Rows are points. Two turns around zero, p and q, are shown by what they do to some points. Write where each new point lands after one turn and then the other. Backwards means that the second turn is done in reverse. Each puzzle has new turns, and all numbers are rounded.

Turn p:
-0.96 -0.25 +0.02 -> -0.58 -0.42 +0.69
+0.18 +0.18 +0.02 -> +0.06 +0.20 -0.15
+0.33 +0.26 -0.12 -> +0.06 +0.23 -0.37
+0.25 -0.26 -0.18 -> +0.23 -0.25 -0.22
+0.20 +0.08 +0.26 -> +0.23 +0.25 +0.04
Turn q:
-0.24 -0.16 +0.06 -> -0.25 -0.15 -0.01
+0.00 +0.53 +0.38 -> +0.26 -0.07 +0.60
-0.21 +0.07 +0.28 -> -0.10 -0.23 +0.26
-0.15 -0.23 +0.21 -> -0.15 -0.31 -0.04
-0.11 -0.34 -0.50 -> -0.33 +0.25 -0.45
+0.70 +0.13 -0.43 -> +0.57 +0.51 -0.34
Where do these land?
p, then q: +0.47 +0.49 -0.10 -> +0.06 +0.67 +0.14
q, then p: +0.02 -0.64 +0.17 -> -0.08 -0.64 -0.13
q, then p: -0.24 -0.21 -0.21 -> -0.36 -0.12 +0.07
p, then q: -0.34 -0.18 +0.39 -> +0.15 -0.49 +0.21
p, then q: -0.07 -0.09 -0.14 -> -0.12 -0.06 -0.12
p, then q: +0.16 +0.63 -0.11 -> -0.17 +0.53 +0.35

Turn p:
-0.46 +0.13 -0.35 +0.27 -> -0.35 -0.08 +0.21 +0.50
-0.11 -0.01 +0.30 -0.30 -> +0.03 +0.32 +0.14 -0.26
-0.36 +0.30 -0.37 -0.29 -> -0.58 +0.26 -0.07 +0.18
+0.09 -0.10 -0.38 +0.06 -> -0.21 -0.31 -0.15 +0.06
+0.45 +0.24 +0.32 -0.14 -> +0.39 +0.24 -0.37 -0.18
+0.38 -0.56 +0.47 +0.40 -> +0.71 -0.44 +0.25 -0.28
Turn q:
-0.21 -0.21 -0.13 +0.83 -> -0.02 +0.05 +0.71 +0.54
-0.02 -0.24 -0.15 -0.34 -> +0.00 -0.39 -0.16 -0.14
+0.18 -0.18 +0.32 -0.33 -> -0.35 -0.07 -0.20 -0.33
+0.33 +0.71 -0.14 -0.17 -> +0.52 +0.47 -0.26 -0.32
-0.29 -0.08 +0.10 +0.01 -> -0.15 -0.07 -0.09 +0.26
Where do these land?
p, then q: +0.28 -0.27 +0.27 +0.33 -> -0.20 -0.10 +0.21 -0.49
p, then q backwards: +0.59 +0.09 +0.03 +0.47 -> -0.35 +0.19 -0.54 -0.36
p, then q backwards: -0.32 -0.09 -0.56 -0.24 -> -0.09 -0.47 +0.51 -0.02
q, then p: -0.09 -0.19 -0.40 -0.53 -> -0.19 -0.52 -0.04 -0.41
p, then q: -0.25 +0.36 +0.56 -0.06 -> +0.17 +0.66 -0.10 -0.17
p, then q: -0.21 +0.10 +0.11 +0.03 -> -0.04 +0.25 -0.01 +0.06

Turn p:
+0.25 +0.20 -0.03 +0.32 -0.34 -0.04 -0.56 +0.27 -> +0.09 +0.56 +0.26 +0.06 -0.14 -0.24 -0.48 +0.09
-0.08 +0.45 +0.33 -0.07 -0.39 -0.16 +0.06 -0.27 -> -0.16 +0.36 -0.47 +0.29 +0.05 -0.25 +0.10 -0.21
-0.51 +0.21 -0.48 +0.16 -0.43 -0.36 +0.32 -0.31 -> -0.14 -0.10 -0.43 +0.04 +0.84 -0.20 -0.29 -0.16
-0.43 -0.32 -0.07 +0.41 +0.50 +0.05 +0.22 +0.20 -> -0.07 -0.69 +0.21 +0.07 +0.12 -0.04 -0.04 +0.50
+0.33 +0.29 -0.23 -0.31 +0.21 +0.53 +0.04 +0.11 -> +0.01 +0.38 +0.16 -0.19 +0.01 +0.57 +0.33 +0.19
-0.17 -0.25 +0.24 +0.11 -0.07 -0.08 -0.53 -0.17 -> -0.17 -0.02 +0.17 -0.19 -0.27 -0.55 -0.10 -0.10
+0.35 -0.50 +0.61 +0.13 -0.46 +0.30 +0.07 -0.11 -> -0.47 -0.07 +0.01 +0.22 -0.72 +0.16 -0.27 -0.44
+0.04 +0.31 -0.57 -0.22 +0.63 -0.40 +0.25 -0.12 -> +0.59 -0.14 +0.12 -0.03 +0.68 +0.11 +0.49 +0.05
+0.22 -0.39 +0.19 -0.52 +0.34 +0.16 +0.13 +0.41 -> +0.33 -0.28 -0.03 -0.28 -0.56 +0.44 +0.22 +0.08
Turn q:
-0.01 +0.40 +0.05 +0.25 +0.14 +0.17 -0.55 +0.46 -> -0.02 +0.28 -0.12 +0.43 -0.19 -0.22 -0.51 +0.41
-0.04 -0.41 +0.29 +0.60 -0.07 -0.43 +0.09 -0.26 -> +0.20 -0.83 +0.09 +0.11 +0.27 -0.22 +0.02 -0.10
+0.42 -0.08 +0.24 -0.01 +0.28 +0.58 +0.17 -0.03 -> +0.14 -0.02 +0.35 -0.19 -0.58 +0.32 -0.26 -0.08
-0.38 +0.47 -0.35 +0.23 -0.44 +0.04 +0.19 +0.37 -> +0.03 +0.30 -0.37 +0.45 -0.21 -0.39 +0.52 +0.15
-0.34 +0.02 +0.22 -0.43 -0.46 -0.35 -0.07 -0.25 -> -0.46 +0.11 +0.14 -0.07 +0.48 -0.32 +0.25 -0.33
-0.55 -0.29 +0.34 +0.20 +0.14 -0.55 -0.01 +0.18 -> -0.40 -0.58 +0.02 +0.33 +0.43 -0.04 +0.12 +0.29
+0.27 -0.34 +0.09 -0.40 -0.13 -0.46 +0.14 -0.08 -> +0.04 -0.04 +0.36 -0.43 +0.50 +0.05 +0.20 +0.02
+0.11 -0.10 -0.50 -0.03 +0.09 +0.53 -0.08 -0.04 -> +0.13 +0.19 -0.42 -0.35 -0.42 +0.14 -0.12 -0.01
+0.52 +0.33 -0.37 -0.40 +0.44 +0.48 +0.13 -0.36 -> +0.35 +0.58 -0.04 -0.27 -0.29 +0.66 -0.23 -0.37
Where do these land?
p, then q backwards: +0.55 +0.07 -0.26 +0.63 +0.12 +0.01 -0.13 -0.37 -> +0.18 +0.46 +0.72 -0.24 -0.02 -0.30 +0.09 -0.09
q, then p: -0.37 -0.29 +0.08 -0.59 -0.03 +0.22 -0.38 +0.29 -> +0.06 -0.02 -0.56 -0.44 +0.13 -0.29 +0.05 +0.49
q, then p: -0.34 +0.06 -0.07 -0.29 -0.17 -0.05 +0.12 -0.35 -> -0.21 -0.21 -0.12 -0.02 +0.40 -0.03 +0.33 -0.05
p, then q backwards: +0.63 +0.53 -0.32 -0.15 +0.01 +0.70 -0.01 +0.10 -> +0.22 +0.43 -0.13 -0.82 +0.44 +0.01 +0.35 +0.26
q, then p backwards: -0.74 -0.18 -0.18 -0.02 +0.27 -0.27 +0.17 +0.02 -> -0.38 +0.13 +0.11 -0.06 +0.05 +0.29 +0.68 -0.25
p, then q: +0.53 -0.05 +0.53 +0.50 +0.36 +0.08 +0.12 -0.43 -> +0.05 -0.76 +0.22 +0.41 -0.21 -0.37 +0.22 -0.34
p, then q: -0.14 +0.10 +0.12 -0.32 -0.30 -0.13 -0.36 +0.27 -> +0.16 +0.54 -0.09 -0.08 +0.31 -0.16 +0.07 +0.02
p, then q: +0.26 -0.34 +0.11 -0.20 +0.04 -0.32 +0.14 +0.10 -> +0.25 -0.10 +0.09 -0.43 -0.04 -0.17 -0.09 -0.26
q, then p backwards: +0.39 +0.40 +0.11 +0.45 +0.26 -0.13 +0.12 -0.08 -> +0.48 +0.02 -0.03 +0.23 +0.12 -0.45 +0.19 +0.32
q, then p: -0.76 -0.31 -0.11 -0.01 -0.56 -0.10 +0.19 +0.45 -> +0.31 -0.71 -0.56 +0.07 +0.44 +0.11 -0.30 +0.19
